Every row gives one point. Any point is a mix of the corners, with weights that add up to 1. It lies inside the corners' shape when no weight is negative. Is each point inside? If not, which corners have a negative weight?
(in the rows, 128 means zero)

Corners:
(1): [105  37  96]
(2): [147  88 131]
(3): [ 79 150 195]
(4): [ 79 168 147]
Points:
[ 85 140 160] => inside
[112  81 113] => outside (3)
[122  98 123] => outside (3)
[ 89 150 144] => inside
[ 86 148 165] => inside
[126  91 149] => outside (4)
[ 84 141 185] => inside

Corners:
(1): [177 113 167 126 174  57 126  83 186 134 118]
(2): [ 84 249 145 141 143 104  80  84 178 158 110]
(3): [ 49  83  78 137 127 120 164 213 163 114 139]
(4): [115  97 130 140 156 120  90  85 166  52 100]
(5): [159 104 134  23  84 106 121 105  26 156 108]
(6): [ 55 102 121 157 146 118  57 177  57 133  71]
(7): [158 193 136 126 121 108 165 130 112 113  78]
(8): [149  90  48 134 113 143 140 161 152 124 115]
(9): [143 106  23 117 168 136 157  90 190 140 106]
(10): [134 137 101 148 112 110 150  62 195 150 123]
(11): [124 119  80 116 110 100 116 147  35 114 136]
(12): [154 136 180 121 152 117 150 135 116 100 146]
Points:
[107 129 129 152 144 109 126 143 162 119 113] => outside (5, 9, 11)
[134 138 101 130 129 119 131 130 145 127 110] => inside
[134 135 149 119 136 101 101 134  90 119 104] => outside (3, 9, 10)
[123 132 129 153 168 111 122 121 190 102 102] => outside (5, 10, 11)

Corners:
(1): [126 128  67 123 179 112  92 134 220 139 137 249  49 106 160 141 151  83
 146 155]
(2): [141 108 120 168 121 124  77 118 149 126 182 147  86 139 148 103  76 156
 155 180]
(3): [128 148  84 110 168 122 148 155 192 115 139  38  75 138 185 155 166 136
  82 126]
(4): [123  76 120 118 224 143 186 108 137  82 204 104  80 137 142 187 116 156
  98  80]
(5): [ 98 119 105 110 197 109 160  83  85 139 129 109 148 161 128 144 140 114
 129 113]
(6): [109 159 135 112 134 109 140 168  61  46 166 163 114 120 111 124 150 115
  95 110]
(7): [162 107  99  58 153 121 104 145  85 156 127 137 141 141  91 118 139 166
 120 126]
(8): [160 234 154 126 150  92 142 189 127 126 176 138 149 166 175  58 108 151
  67 161]
(9): [108 113  81 144 184 198 123  81 147  84 124 162  90  96 164 174 189 145
 125 115]
(10): [163 196 125 171 138  62 210 100 105 109 188  72 140 121  80 100 101 161
 107 145]
(11): [ 44 143  98 148 142 138 120 119 175 140  93 113 200 164 140 194 186 154
  36 179]
(12): [169 156 165 142 101 111 149 196  85 147  84 104 149 131  80 143  95 120
  90 115]
(13): [132  72 162 122 134  52 179  89  91  68 155 161 175  80  83 132 156 114
 133  76]
(14): [128 178 108  92 130 124 192 153 157 121 191  81 144 157 165 159 128 120
  71 151]
(15): [ 91  86 112 121 181 133 131 120 137 124 184 141 124  86 120 112 162 125
 132  61]
(16): [114 158 142 104 185 155  69 169 147 143 118 178 114 114 118 160 145 114
 132 171]
(17): [144 164 128 114 116 111  89 127 137 125 135  64 154 131 132 120  51 184
  78  72]
(18): [151 112 126 148 139 135 127 149 141  87 183 152 107 172  92 110 154  96
 157 131]
(19): [ 64 163  81 158 145 124 156 147 142 113  20 149 163  90  52 118 124 152
 159 156]
(20): [117  96 123 113 164 157 143  91 154 101 108 147 142 133  75  59  97 115
  65 112]
(21): [105 192 204 147  81 126 166 190 134  90 190 175  80 195 108  79 151 112
 114 168]
Points:
[139 131 116 122 160 119 142 143 138 106 159 154  98 129 120 121 143 113
 133 130] => outside (11, 17)
[122 143 120 126 148 112 154 130 133 111 144 125 123 129 129 127 129 139
  99 122] => outside (16, 18)
[166 124 122 117 161 108 150 135  90  93 162  98 121 126 115 144 113 147
 129 107] => outside (1, 11, 15, 20, 21)
[107 145 120 127 147 125 125 136 139 118 133 127 142 136 126 142 138 140
  92 136] => inside
[127 145 108 133 144 148 143 118  93 116 141 100 166 143 113 120 106 169
  86 122] => outside (1, 3, 13, 16, 21)
[123 144 129 123 145 114 142 141 133 110 133 136 130 139 110 126 124 128
 103 141] => outside (9, 15)
[122 116 115 116 159 111 152 131 127 109 160 149 115 125 117 171 180 110
 123 121] => outside (2, 8, 17, 19, 20)

Corners:
(1): [108  62 134  46 197 125  98  45 147   7 101  67 142  78 145 245  52  96
 141 178]
(2): [163 175 149 184 139 172 105  89 117 155  81 181 152 159 137 117 104 103
 135 110]
(3): [137 173 135 117 120 162 163 110 115 159 134 124 110 149 143 157  66 141
 151 100]
(4): [155 139  93 108  97 184 117 104 124 157 135 207 172 145 145 170  80 110
 136  87]
(5): [147  70 133 145 118 115  77 189 121 108 150  88 199 122  59 129 141  25
 171  94]
(6): [149 153 106  64 131 158 160  89 139 119 134 152 120  83 156 134  93 130
 183 149]
(7): [107 126 135 169 103 177 167  94 129 159 160 181 123 114 153 163 129 106
 162  97]
(8): [166 103  86 167 124 139 115 128 104 183 144 137 112 169 117 130 130  86
 114 136]
(9): [116 143  95 150  96 146 149 135  88 120 119 129 157  59 126 120 119 150
 130  96]
(10): [189  65 178 215 128 138  63 244 137 158 135  89 161 100  92 109 164 152
 123 129]
(11): [124 183 136 109 131 148 151 110 107 107 109 165 123 152 123 162 167 138
 129 139]
(12): [114  26 158 118 148 104  88 100 112  68 108  78 163 126 189 168 136 125
 154 126]
(13): [153 162  76 127 201 180 156  97 109 148 134 126 155 129 129 186 116 157
 166 128]
(14): [114  73 111 106 198 169  78  91 160  57 125 100 185 130 207 145  91  85
 100 125]
(15): [ 71  76 163  85 204  88  42  77 125  66 138  93 105  84 172 173 113 134
 160 181]
(16): [150 121 112 138 124 188 122  92 151 136 131 126 100 158  90 125 140 129
 139  89]
(17): [132 179 106 105 109 180 183  45 148 180 160 121 197 115 139 167 104 155
 132 143]
(18): [103 158 118 142 135 110 127  97 174 135  88 146 116 130 146 170 131 115
 133  95]
(19): [139 180  90 143  86 180 141 126 124 140 115 147 155 147 149 144 108 152
 185 146]
(20): [ 90 133 119 116 149 166 132 144  99 167  72 148 145 147  96 121 137 159
 156 127]
(21): [124 147 125 198 114 103 163 132 134 149 131 172 130 171  87 112 138 193
 157 115]
Points:
[126 115 118 110 148 148 113 107 129 117 127 111 145 109 150 160 114 140
 138 138] => outside (2, 5, 7, 21)
[125 127 129 127 138 148 121 114 125 121 117 132 146 123 136 149 119 135
 150 125] => outside (8)
[128 113 127 125 137 146 117 117 117 118 127 122 150 122 131 148 117 124
 150 127] => outside (18)
[122 138 117 133 130 151 128 115 129 135 111 138 142 133 135 149 121 132
 153 123] => inside
[129 136 115 123 138 151 132  88 133 119 131 135 137 129 142 158 110 118
 147 119] => outside (10, 20)

Corners:
(1): [129 182 142 135 140 136 155 159 224 144  97 110 168  98 133 137 114 115
 189 180]
(2): [153 129 118 115 126 116 151 205  93 119 132  68 116  95 121  93 147 125
 131 127]
(3): [ 96 159 161 112  75 108  86 125 112 153  94  48 101 101 118 136 134 121
 132  78]
(4): [151 154 148 133 157 102 149 171 131 130 134 176  94 126 112 172 123 124
 121  83]
(5): [128  68 137 165 112  92 136 195  91 140 117 140  72  89 118 105 133 123
 147  60]
(6): [ 89 146 166 133 152 122 130 110 106 143  89 157 168 154 161 105 145 136
 134 103]
(7): [126 165 134 136  75 107 156 142 125 110 164 174  70 145 128 109 113 124
 136 127]
(8): [136 196  72  81 161 130  48 153 175 134 132 149 118 134 241 204  84 108
 148 201]
(9): [119 145 172  63 149 103  86 168  94 126 172 133 130  91 152 105 125 242
 158  69]
(10): [116 105 142 106 171 213  75 168 116 105 109 166  87  97 132  87 158 142
 110 146]
(11): [163 192  92 151 136  92 155 182 117  91  99 158  87  86 168 204 154 129
 158 209]
(12): [ 64 144 165  98 170 112 129 175  99 110 120 149  81 100 146 140 141 123
 102  95]
(13): [136  67 127  90 181 234 137 113 144  71 133 152  85 130 123 118 137 164
 135 176]
(14): [140 161 192 108 136 103 133  86 123 168  79  57 119  85 194 110 119 162
 123 124]
(15): [140 173 147  27  70 181 108 145 172  77  69 144 141 100 130  96 129 125
 124  97]
(16): [159 127 154  98 159 124  93 156 126  99  94 163 112 194 152 110  94 182
 100 170]
(17): [129 178 166 131 153 105 138 102 120 138  86 160  97 109 135 138  81 103
 215 153]
(18): [ 99 134 123 153 161 249 120 159 121 175 121  52  77  99 184 119  57 187
 132 105]
(19): [132 106 129 148 128 106  93  63  97  78  85 161 121  78 137 105 109 119
 120 185]
(20): [161 172  48  44 159 132 165 166 133  99 125 183  90 199 129  94 172 232
 127 118]
(21): [118 112 131 103 150 105 147 179 115 205 161 154 155 110 128 135 131 169
 136 117]
Points:
[129 140 139 119 134 138 131 141 122 127 109 132 114 117 138 112 124 153
 141 121] => outside (8, 12)
[129 157 137 100 124 120 118 133 140  85 108 166 103 112 140 133 147 122
 125 130] => outside (2, 16, 17, 18, 21)
[140 128 147  69 112 122 101 201  98 109 136 124  81  90 139 115 142 153
 132 101] => outside (1, 4, 6, 18, 19, 20)
[145 139 110 122 108 127 141 199 127 108 133 178 134 125 111  96 141 168
 119 107] => outside (3, 8, 12, 13, 14, 17)
[ 89 103 173  63 115 188  88 187  98 152 159 101 101  83 145  89 148 164
  89  22] => outside (1, 11, 16, 17, 19, 20)
[135 141 136 114 143 122 114 140 120 112 107 148 113 125 150 124 119 150
 130 148] => inside
[144 172 122  89 135 129 110 138 151 114 111 144 127 125 156 139 126 141
 144 165] => outside (5, 12, 18)

Corners:
(1): [ 80  58 136 129 112 155  88 134 110 122  64 114  98 182 190 137 115  69
 160  98]
(2): [ 89 114 102  94  92 147  78  69 102 123 144 156 107 207 196 121 103  74
 141 136]
(3): [151 111 151 118  94 110  97 102 178 170  97 109 124 150 148 140 184 125
 108 126]
(4): [104 129 191 154 124  64  96  95 143  88 155  99 119 168 120 156 161  99
 157 146]
(5): [104 138 152 131 147 138 167 103 170 128 149  94 127  78 146 113 164 135
 139 119]
(6): [131  92 144  99 164  94  90  68 165 133 104 135 198  96 122 177 181 185
 146 150]
(7): [ 64  76 102 177 138 150 109 145 146 113  96 194  95 188 172  90  92  94
 148 149]
(8): [ 82 115  92 147 140 124  60 179 101  81 113 201  76 145 229  55  90  75
 162  97]
(9): [113  89  74 177 136 162  92 139  57 139 124 181 115 164 173  51 117  78
 162 112]
(10): [133 176  68  92 155 122 132 158 123 165 155  88  90  60  52 106 107 219
 202 127]
(11): [124 108 168 149 106 125  95 108 168 132 168  70 171  99  93 139 166 150
  61 132]
(12): [155 127 161 110 109  98 165 123 147 181 137 136 129  67 131 131 135 168
 122 142]
(13): [162 105 154 131 157 107 149  84 125 161 138  64 162 101 173 147 105 177
  98 121]
(14): [137 201 121 105 195 178 136 187 129 146 175 117 158  96  91 124  87 170
 147  83]
(15): [ 95 130  39 144 127 139 117 173  75  95 110 176  95 175 157  87 108 141
  88 106]
(16): [146 128 169  81 128 163 135 104 140 143 165  85 153  93 102 132 187 213
 126 137]
(17): [176 132  92  79 189 154 149 163 116 132 185 131  98  81  99 132  87 249
 155  71]
(18): [173 108 102  71 184 123 160 142 159 140 167  98 154  88 123  63 123 182
  91 129]
(19): [ 74  67 117 120  69 138 110 137 132 132 151 118 155 141 181 166 125 134
 178 142]
(20): [221 154  88  96 146 151 161 192 132 104 149 126 139  72  73 122 113 190
 163 115]
(21): [180 175  52  79 201 154 171 193  91 116 188  86 117  55 115 144 110 166
 138 129]
Points:
[115 132 103 109 135 139 121 156 125 120 140 142 103 127 154 110 110 137
 155 115] => outside (6, 9, 11, 13)
[154 119 116 117 122 101 133 102 142 150 144 106 143 109 112 123 149 180
 115 131] => outside (1, 7, 8, 14, 16, 21)
[136 119 128 115 136 126 133 131 129 142 136 121 127 109 139 128 124 155
 134 122] => inside
[128 133 127 117 143 124 122 130 132 129 148 111 124 114 119 128 133 155
 149 126] => inside
[109 107  97 138 125 144 102 149 118 135 117 161 115 142 156 108 101 129
 151 116] => outside (4, 5, 16, 18, 21)
[120 131 100 112 149 141 118 151 117 133 139 144 115 132 137 112 112 146
 151 117] => outside (5, 11, 13, 20)

Corners:
(1): [107 104 199 188  77 132 174 210 106  77 180 117  68 197 110  79 102  82
  74 130]
(2): [145 147 167 146 117 164 149 123 157 111 125 143 155 130 109 138  63 107
 150 119]
(3): [155 118 110 134  67 109 143  75 133 173 155 142 104 137 127 120 137 195
  56 141]
(4): [171  97 133  92  94 119 115 128 149 162 136 120  80  63 102 112 173 136
 145 174]
(5): [176 182 100 180 159 133 137  92 125  83  73 124 155 148 171  80 149  57
 148 142]
(6): [104 140 155  97 108 201 162 149 159 101  81 164 166 173 192 126 112 128
 149 136]
(7): [126 192 106 128 143 150 147 138 169  74 123 159 172 166 110 108 129  52
 145  41]
(8): [140  28  96 153  59 101  87 152 138 226 168 108 122 111 112 177 113 134
  97  98]
(9): [136 109  98 121 119 140  98 137 154  77  79 145 165  69  88 100 113  60
 172 133]
(10): [100  82 101 128 125 155 187 106 123 189 182 104  80  91 154 123 123 119
 102 135]
(11): [ 76  78 173 151 133  66 161 136 164  40 193  82  97 117 159  74 113  81
 115 157]
(12): [186 175 153 139 115  51 189 160 136  80 118 128 106 157 136 113 130 154
  69 147]
(13): [124 124 128 164 132  76 110 121 141 193 114 152 115  88 126 118 160 132
  96 153]
(14): [124 154 134 193 150 101 152 176 142  73 161  92  78 171 149  65 130 152
 110 171]
(15): [128  92 139  47  66  86 117 155  98 152 175 139 189 101  88 135 140 123
  99 133]
(16): [107 187 146 120 113 171 105 135 140 107  87 131 107 116 179  64  60 104
 170 139]
(17): [108 115 119 167  48 107 121 136 112 161 132 142 161  84 120 162 188 130
 142  91]
(18): [139  95 115 128  88  52 148 117 100 152 144 182 115 132 123 161 147 122
 140 117]
(19): [141  54 155 124  97 149  85 127  96 196  72 158 114  68 154 128 140 193
 153  60]
(20): [142 133 175 166 125  96 189 189 163  69 149 140 108 128 177   7  83 103
 151 119]
(21): [ 94  26 114 121  60  78 126 112 108 235 123 101 120 121  73 144 178 152
 132 102]
Points:
[133 112 133 138  98 103 150 137 134 129 148 134 126 131 119 122 136 116
 116 134] => outside (16, 19)
[126 100 125 138  95 113 135 132 124 136 130 139 144 129 119 135 138 119
 113 115] => outside (4, 16, 20)
[126 103 133 124  98 115 131 135 139 140 131 136 127 108 130 123 129 130
 132 123] => outside (1, 5)
[146 138 116 145 144 110 129  97 143 112 108 124 112 108 135 101 134 116
 136 141] => outside (1, 6, 8, 15, 17, 20)
[136 119 141 144 112 113 143 144 131 123 131 130 112 114 144 108 126 121
 124 145] => outside (3, 7, 21)

Corners:
(1): [ 58 180 183 117 125 131 112 142 115  97  76 158  84 115 133 157 114 118
 125 113]
(2): [143 117 141 189  54 145 157 164 115 177 165  83 173  98  91  68 163 156
 124 125]
(3): [ 90 144 122 111 107  89 126 161 136  82 111 181  74 116 147 200 146 103
 112 148]
(4): [193 143  80  57  95  84 125 101  64 132  92 221  89 150 128 125  97  51
  99 101]
(5): [175  98  81 184  92 175 147 103 129 123 130 102 148  90 129  56 157 106
 125  86]
(6): [148 131  92 199 117 133 101 118 106 136 118 124 179  96  54 125 103  84
 185  90]
(7): [ 61 147 108  87  95 132 134 104 155 152 127 186  93 100 131 200 154  86
 107 112]
(8): [ 70 206 119  66 150  93 145 172  80  54 131 160  77 100 126 149 139 101
 140  69]
(9): [162 178  81 148 158 140 102 150 135 110 135 115 176  94  45  91 109 117
 114 134]
(10): [ 78 144 118 121 123 117  89  82  98  72 137 148  88 143 171 157 166 150
 138  98]
(11): [118 116 132 143 138 151 151 133 169 138 137 174 182 123  76 113 126 110
 146 159]
(12): [120 136 186 169  80 175  95 113 136 114 200 108 199  34  50 102  81 103
 152 174]
(13): [160 187 110 143 117 153 118  75 118 165 122  43 225  96 149  98 103 118
 188 110]
(14): [ 83 136 135 124  89 110  85 119 120 144 147 190 139 143 188 175 167  73
 115  72]
(15): [117 155 121  59 125  88 132 130 160 147 119 137   7 162 154  89 149  78
 131 216]
(16): [135 112 172 102 130 137 109 102 138 126 139  86 173  70 107 110 148  93
 127 140]
(17): [202 156 124 131 119 164 126 172 111 200 163 206  56 113 128 150 135  85
 131 124]
(18): [108 191 184 132  52 105 123  94 128 135 112 193  77 158 168 188 203  98
 135 103]
(19): [135 136  90 110 116 163 101 122 136 136 119  26 193 168 118 108 109 104
 151 103]
(20): [200 141  98  99 132  81 131 114 153 108 169 107 161  67  90  61  59 117
 109  97]
(21): [140 132 150 155 124 115 140  60 112 141 169  77 172 109 140 120 111  76
  82 147]
Points:
[110 162 139 119 113 125 109 124 117 124 127 137 114 116 126 144 137 100
 129 128] => outside (5, 11, 20)
[116 154 139 136 106 128 117 121 120 124 121 142 126 114 118 136 132 103
 136 114] => inside
[137 151 120 117 115 121 123 122 119 124 134 135 135 107 114 120 126 100
 125 116] => inside
[144 146 125 120 118 118 123 116 131 121 147 122 143  95 109 107 110 104
 126 122] => inside
[142 138 127 137 105 125 122 113 129 140 139 142 130 109 122 121 130  96
 126 128] => outside (8, 19)
[123 149 134 136 112 135 119 123 120 126 130 133 148 103 112 130 123 105
 134 113] => outside (15)
[132 154 124 132 125 137 120 123 139 134 135 124 146 108 103 115 126  94
 137 127] => outside (2, 3, 4, 10)
[123 146 132 126 105 131 115 120 125 131 137 129 138 118 127 132 136  98
 131 115] => inside
[146 145 124 137 115 135 129 104 128 122 135  97 182  84  86  96 106 105
 128 104] => outside (3, 10, 14, 15, 17)

Corners:
(1): [128 121 131 131 160 157 124  98 149 157 135 167 170 135 187 168 181 162
 165 107]
(2): [142 117  72 132 180 113  53 174  67 120 162 142 185 185  63 126 163 111
 174 152]
(3): [123 132 164  98 190 121 136 118 173 120 102  91 131 163 179 229 186 108
 173 133]
(4): [150  85  88 147 138 142 122  75  85 162 126 133 191 124  81 123 132 111
 145 148]
(5): [ 82 128 112 101 154 136  94 149 162 147 141  79  76  98 175  79 157 163
  87  90]
(6): [142  90 139 140 148 138 154 107 176 130 148 124 154 168 139 168 174 128
 129 174]
(7): [ 80 117 107  98 118  77  89 123 205  89 114 132  55  83 129  68 111 198
 110 121]
(8): [132 122 185 166 212 118 113 118 170 160 161 113 121 136 146 200 150 109
 184 103]
(9): [110 142 145 119 113 105 106 154 156  50 115 129 118  75 157  64 144 119
  87 124]
(10): [117 132 144  94 134  96 163 156 136 104  86 128 123  84 151  91  76 170
  56 106]
(11): [130  95  90 148  53 148 140 135 148  98 117 126 107 141 163 115  88 137
 129 129]
(12): [124 103 131  97 110  98  95 143 165 172  86 164  90 100 128  77 161 159
 102 122]
(13): [192 144 128 149 157 107 138  99 139 159 157 114 171 138 210 212 155 127
 181 153]
(14): [ 63 160 154 124 118 118 187 141 149  97  96 174  98 116 142  66 130 160
 132 147]
(15): [177 136 184 139 176 137 146  99  93 135 120 153 128 124 179 249 213 111
 153 138]
(16): [108 166 118  55 123 139 174  89 203 128 118 150  88 114 156 114 150  97
 119 135]
(17): [114 124  71 138 123 107 157 160 190  98  83 141  81  91 161  80 123 126
  76 105]
(18): [123 181 133  88  81 119 124 107 165 133 101 112 100 156 121 103 175 171
  58  67]
(19): [166 181 147 103 131 146 150 166 189  87  79 135 101  78 131  85 143 178
 111 137]
(20): [170  68 101 129 116  99 166 137  86 115 154 136 199 117  66 126 170 152
 186 113]
(21): [232  61 118 141 156 104 110  96  56 112 118 140 145 162 113  70 164 140
 181 145]
Points:
[123 131 132 115 136 120 130 131 155 124 116 131 118 116 146 126 151 142
 118 124] => outside (21)
[140 125 124 135 147 126 129 117 141 124 132 132 137 131 147 144 157 128
 150 131] => outside (10, 12)
[134 117 125 128 156 146 115 110 133 114 131 134 133 135 130 132 155 121
 162 151] => outside (10, 12, 13, 17, 18, 20)
[165 106 126 128 144 119 128 117 126 118 120 133 133 139 134 114 156 140
 145 137] => inside
[144 123 140 121 135 123 132 120 138 135 116 142 139 135 137 138 158 137
 138 131] => outside (5, 7, 17)
[149 125 139 124 146 128 146 109 140 137 117 134 142 121 153 141 160 136
 131 126] => outside (2, 7, 11)
[135 114 122 124 124 123 131 128 145 117 119 131 125 127 145 126 144 140
 136 126] => inside

Corners:
(1): [113  79  56 170 138 198  93 112 126 118 129 165  99 129 148  80 126 110
 152  81]
(2): [ 82 191 208  48 159 103  84 105 118  84  96  70 155 181  67 185 140 133
 169  82]
(3): [ 76 155 182  20  87 117 111 152 145  80 108 115  83 195 116 146  96  93
 170 104]
(4): [147 100  94 200 181 155 160 127 115 180 140 167  94 105 177 114 144  86
  91 180]
(5): [ 86 116 146  44 105  67 126 113 143  34 107  95 178 174  75 113  96 116
 156 117]
(6): [161 101  91 184  76  47 149 116 120 115 179 122 100 197  81 121 213 142
 152 140]
(7): [164  76  95 206 113 113 181 111  88 172 161  98  89 112 184  83 146 134
 122 141]
(8): [142 107  66 218 134  99 116 197  94  89 206 142 127  93 180 127 207 152
 106 140]
(9): [ 57 204 206  50 100  72  91  92 186  94  72 123 130 161 112 158  91  72
 181  79]
(10): [135 113  72 206 164 130 135 131 128 158 126 182 129 144 178 150  69 111
 161 104]
(11): [160 131 144 121 159 207 189  81 110 100  95 168 175 101 210 197 199  50
 174  97]
(12): [165 102  67 200 103 177  71 169  94 168 141 218 182  84 205  91 189  96
 101 127]
(13): [127 100 138 103  98  90 124 149 207 125 123  67 117 193 151 131 138  98
 132 139]
(14): [ 65 206 109  82  71  95 131  81 120  60 114  73 150 204 144 170  79 127
 146 128]
(15): [194  79  62 204 133 176 107 116 118 134  79 181  86 101 155 116 123 120
 121 133]
(16): [ 79 175 130  52 126 152 164 125 165 116 105  86 149 102 127 199  97 115
 116  57]
(17): [147 249 143  55 197 140 186 106 123  88 107 117 171  93 154 140 132  81
 126  94]
(18): [136 154 213 141 103 123 119 123 156  80 114  81 116 172  94 118 113 107
 160 135]
(19): [111 194 163  54 140 142 159 108 166  39 121 148 190 136 182 111 118 180
  73 127]
(20): [125 144  91 177 163 154 172 160 118 134  75 158 132  93 161  74 153 148
 124 127]
(21): [176  89 101 215 107  89 138 157  76  94 166 150 133 179 157  95 217 101
  50 106]
Points:
[131 127 125 128 116 115 148 122 127  87 146 116 125 168 149 126 141 103
 134 126] => outside (2, 9, 12, 15, 16, 20)
[128 134 114 133 128 126 130 135 125 118 132 148 149 128 160 130 157 108
 134 103] => outside (4, 14, 15, 18)
[121 142 133 117 121 121 132 123 131 103 122 118 129 146 134 131 145 111
 132 115] => outside (10)
[118 153 126 122 111 148 120 134 146 118 104 132 124 132 156 111 101 112
 123 102] => outside (2, 4, 5, 6, 8, 11)
[141 132 107 169 119 129 141 133 125 121 136 123 112 141 154 109 131 123
 115 134] => outside (2, 5, 9, 11)
[120 146 128 129 132 106 138 120 136 106 128 113 111 155 130 117 116 124
 138 137] => outside (11, 12, 16, 21)
[121 164  96 126 136 125 165 117 135 122 131 132 162 112 184 136 131 114
 116 135] => outside (1, 2, 3, 15, 18, 21)
[102 164 133  99 135 117 137 129 143 108 122 105 136 137 131 134 118 121
 138 111] => outside (11, 15, 21)
